Each row of a before or after table is a point. The points were changed in one or more steps. Then noise was added and the rows were shuffled. The steps act on how far a point lies along the listed directions, d1 being the first. What was done? A step turns or swaps two directions, mirrors them in a line or flattens them onto one, adds a multiple of one to another, or multiplies one. Angles are multiples of 10 degrees, from the lower direction toward the higher: turns from -170 to 170, lines from 10 to 170 but not 90. Use the fewest steps. Two steps may share a direction if one is a turn and the other turns, adds or multiplies; they go together, in the order done. Otherwise the lowest direction goes first.
(in the rows, 100 means zero)

Directions:
(1): [146, 115, 152]
(2): [153, 72, 61]
(3): [87, 36, 129]
Before (9 x 3):
[[101, 92, 112],
[86, 98, 113],
[73, 93, 106],
[89, 114, 116],
[141, 74, 84],
[92, 99, 119],
[122, 78, 97],
[105, 91, 110],
[82, 113, 90]]
After (9 x 3):
[[98, 90, 115],
[106, 86, 110],
[74, 104, 133],
[195, 40, 46],
[68, 108, 127],
[52, 112, 119],
[150, 59, 77],
[69, 128, 97],
[64, 124, 136]]
Steps: add 0.5 times d1 to d3; multiply d2 by 2.5

Directions:
(1): [56, 77, 143, 12, 84, 124, 115, 120]
(2): [69, 111, 110, 148, 127, 173, 157, 126]
(3): [172, 67, 129, 77, 161, 123, 118, 63]
Before (9 x 8):
[[126, 88, 129, 93, 139, 161, 125, 89],
[141, 123, 54, 175, 108, 57, 71, 77],
[143, 131, 75, 147, 116, 41, 58, 74],
[103, 151, 38, 183, 77, 31, 60, 115],
[113, 81, 101, 71, 115, 126, 111, 99],
[126, 103, 77, 154, 85, 64, 71, 82],
[75, 97, 89, 176, 126, 125, 133, 122],
[102, 127, 51, 180, 92, 68, 62, 72],
[136, 67, 115, 74, 117, 82, 91, 92]]
After (9 x 8):
[[109, 124, 65, 166, 101, 79, 87, 97],
[91, 143, 76, 154, 96, 64, 75, 104],
[141, 64, 114, 127, 160, 114, 124, 85],
[115, 84, 90, 65, 96, 95, 88, 96],
[151, 80, 116, 54, 110, 92, 69, 67],
[85, 145, 69, 195, 114, 112, 122, 134],
[96, 108, 86, 159, 82, 90, 91, 100],
[96, 89, 94, 84, 75, 56, 73, 112],
[87, 121, 72, 176, 111, 112, 96, 82]]
Steps: multiply d1 by 0.7; turn d2 and d3 by 80 degrees

Directions:
(1): [85, 123, 113, 132, 114, 54, 101, 24, 83, 189, 81]
(2): [10, 151, 82, 116, 127, 114, 47, 105, 82, 85, 154]
(3): [78, 15, 125, 123, 54, 89, 58, 95, 146, 125, 154]
(4): [21, 37, 95, 125, 114, 129, 139, 97, 77, 86, 33]
(5): [86, 101, 125, 29, 58, 108, 25, 115, 64, 125, 43]
(6): [129, 95, 98, 165, 152, 105, 53, 177, 108, 138, 67]
Before (14 x 11):
[[68, 55, 99, 97, 60, 111, 124, 83, 108, 81, 81],
[139, 17, 90, 99, 111, 131, 124, 156, 117, 54, 94],
[102, 125, 102, 102, 119, 101, 84, 107, 66, 112, 56],
[150, 115, 93, 140, 148, 68, 92, 119, 97, 136, 64],
[127, 69, 97, 44, 58, 91, 127, 91, 111, 88, 74],
[139, 123, 98, 115, 144, 83, 79, 115, 112, 145, 79],
[124, 147, 87, 195, 157, 66, 85, 95, 117, 146, 109],
[114, 37, 111, 108, 93, 117, 128, 106, 93, 105, 49],
[47, 75, 102, 77, 118, 128, 100, 71, 50, 107, 62],
[155, 68, 85, 75, 104, 123, 141, 142, 124, 34, 100],
[126, 126, 81, 162, 176, 68, 109, 109, 100, 152, 91],
[119, 78, 115, 107, 85, 105, 93, 91, 89, 125, 83],
[113, 119, 82, 147, 149, 78, 114, 95, 119, 130, 74],
[101, 60, 79, 124, 88, 122, 66, 187, 131, 66, 99]]
After (14 x 11):
[[120, 81, 115, 110, 84, 104, 92, 94, 90, 125, 81],
[130, 14, 87, 98, 115, 133, 124, 152, 114, 52, 87],
[33, 65, 102, 79, 118, 134, 103, 73, 43, 104, 52],
[159, 70, 81, 74, 104, 124, 140, 144, 124, 32, 101],
[127, 154, 86, 191, 151, 63, 84, 94, 119, 149, 115],
[60, 50, 99, 98, 59, 114, 130, 82, 105, 79, 72],
[98, 58, 79, 126, 89, 122, 67, 187, 132, 67, 97],
[147, 127, 96, 117, 143, 80, 79, 114, 117, 143, 82],
[128, 127, 82, 164, 180, 68, 106, 110, 99, 151, 94],
[110, 122, 81, 146, 148, 80, 113, 95, 116, 128, 78],
[103, 124, 104, 104, 119, 100, 84, 106, 64, 113, 56],
[151, 118, 94, 140, 147, 66, 90, 119, 101, 137, 67],
[124, 68, 96, 45, 58, 91, 125, 90, 110, 85, 74],
[105, 30, 106, 111, 94, 125, 137, 108, 87, 103, 42]]
Steps: multiply d4 by 1.3

Directions:
(1): [74, 73, 98, 47, 121, 152, 86, 71, 103, 182, 66, 64, 112, 116, 172, 85, 133, 161]
(2): [126, 108, 123, 43, 141, 38, 135, 165, 71, 121, 90, 31, 45, 87, 102, 114, 142, 63]
(3): [106, 57, 114, 97, 106, 144, 150, 113, 148, 5, 37, 109, 74, 86, 155, 144, 116, 100]
Before (9 x 18):
[[85, 52, 92, 74, 100, 187, 103, 69, 156, 108, 45, 98, 126, 110, 184, 111, 111, 171],
[82, 103, 87, 111, 92, 92, 102, 101, 103, 97, 122, 114, 110, 101, 85, 87, 87, 80],
[99, 88, 104, 98, 115, 102, 114, 98, 106, 87, 74, 79, 87, 108, 118, 123, 128, 100],
[116, 95, 112, 109, 112, 83, 127, 128, 111, 31, 86, 81, 60, 75, 89, 143, 106, 60],
[93, 102, 84, 132, 78, 126, 73, 75, 106, 110, 111, 129, 108, 116, 95, 97, 90, 108],
[115, 86, 128, 87, 111, 102, 130, 150, 108, 38, 77, 100, 75, 93, 116, 134, 104, 72],
[115, 106, 91, 98, 105, 83, 105, 112, 81, 95, 104, 95, 102, 89, 81, 107, 102, 112],
[96, 84, 107, 80, 117, 111, 121, 116, 113, 86, 95, 87, 79, 98, 131, 104, 102, 101],
[115, 95, 94, 79, 109, 82, 102, 117, 91, 130, 106, 80, 92, 117, 110, 96, 114, 101]]
After (9 x 18):
[[109, 98, 106, 106, 111, 80, 117, 109, 96, 79, 85, 81, 83, 103, 96, 123, 122, 81],
[115, 86, 92, 116, 89, 105, 112, 105, 120, 63, 97, 117, 99, 113, 108, 111, 95, 95],
[74, 93, 86, 96, 100, 108, 99, 89, 104, 122, 111, 103, 115, 107, 109, 82, 99, 101],
[104, 98, 110, 89, 113, 90, 123, 127, 103, 78, 108, 88, 75, 94, 108, 104, 97, 82],
[99, 79, 113, 60, 134, 113, 114, 109, 106, 109, 65, 42, 65, 86, 142, 126, 135, 106],
[144, 141, 104, 106, 102, 3, 110, 163, 78, 87, 147, 83, 79, 86, 18, 107, 84, 40],
[108, 82, 130, 49, 129, 106, 118, 148, 93, 101, 73, 65, 76, 100, 138, 122, 125, 93],
[98, 117, 88, 118, 87, 96, 69, 87, 84, 142, 126, 107, 102, 117, 78, 88, 99, 97],
[104, 91, 88, 96, 104, 115, 106, 95, 96, 91, 87, 100, 108, 93, 105, 108, 104, 132]]
Steps: multiply d1 by -1; swap d2 and d3
